Rows are points. A path goes straight from each point to the next, and from the last back to the first. The post is the endless flat space through its rows: a point in 2 columns, a line in 3, a plane in 4, and so on, so that a path can go around it. How many times does the path go around the post? Going back the other way cancels.

Post (2 x 3)
[[ -7  -4 -17]
 [ -2  18  35]]
Path (22 x 3)
[[ 13  60  40]
 [-20  19 -17]
 [-17  11  23]
 [-16 -28  -6]
 [-12  -6  30]
 [-20  13  42]
 [-21 -19 -12]
 [ -3  -7  18]
 [ 15   8  23]
 [ 21 -20   7]
 [-18 -26 -17]
 [-41  10  26]
 [-22  21  18]
 [-25  -1  15]
 [ 12 -21  40]
 [ -1 -37 -34]
 [-17  -5  51]
 [-27  17  37]
 [-50   2  15]
 [ -8 -10  15]
 [  9 -10  22]
 [ 26  21  13]]
Times around: 1

Post (8 x 9)
[[ -9 -32  14  17  31   1  40  -1  -2]
 [ -6   9 -28 -31 -57 -13  10  -6 -13]
 [  2 -24 -15  27  23  15 -22  36 -10]
 [-21 -15  13  27 -16  -3 -39  29  15]
 [-29 -13  -5  38  -5 -50  51 -24 -11]
 [ 30 -20  14 -22  30  13 -16 -43 -15]
 [-12  -6 -34  -9  46   0  24   8  -1]
 [ 17 -15   8 -30  -8 -40  -4 -20 -22]]
Path (27 x 9)
[[ 11  -4   7   2 -17 -26  31  -7  -5]
 [  2 -18  -3  24  -4   1  -4  44 -16]
 [-39 -13   1  42   6  -9  27  18  -5]
 [-25 -24 -19  15   9  40  -2  16  -2]
 [  5 -21  -3  -2  10   7 -22 -18   1]
 [  5 -10   6  -9 -27 -22  -8 -10  15]
 [ -2 -21  33  58  25 -11  35  11  22]
 [ 15 -17  -9 -19  31 -47  -3  60  23]
 [-22 -15 -34  19 -12  14  12 -50  24]
 [ -1 -44   7 -37  10  28  -1  13  -2]
 [-15 -27  35   9  -8 -19   4 -18 -35]
 [-12 -11  43  31  26  -8 -21  31 -16]
 [  5   9 -13  23   7   1  24  33   5]
 [ 12   0 -26  22  22 -25  11 -40  14]
 [  1 -37 -20 -14  20 -23  21 -17  11]
 [-15 -60  -2  -9  39  -2 -28  37 -16]
 [ -7  -3 -11 -43  17  -6  13 -15 -18]
 [-43  -2  12 -10  13  -8  42  17 -16]
 [  5 -50   8 -16  21  -4  21  25 -47]
 [ -6 -38  -4 -40  19 -19 -23  32  11]
 [ -9 -23  -2  36 -23 -31  11 -22  -5]
 [ 12  -5  -1  29 -11 -10   0 -19   5]
 [  6  11  32   9  14  23 -27 -26   2]
 [  2 -17   2   1 -33 -18  24  15 -39]
 [-29 -20  -8  -8  25 -30 -14  -5  -4]
 [ 13 -37   0 -41  21 -22 -34  -4   3]
 [ 15 -21 -25   2  19 -28   4   0 -15]]
Times around: 1
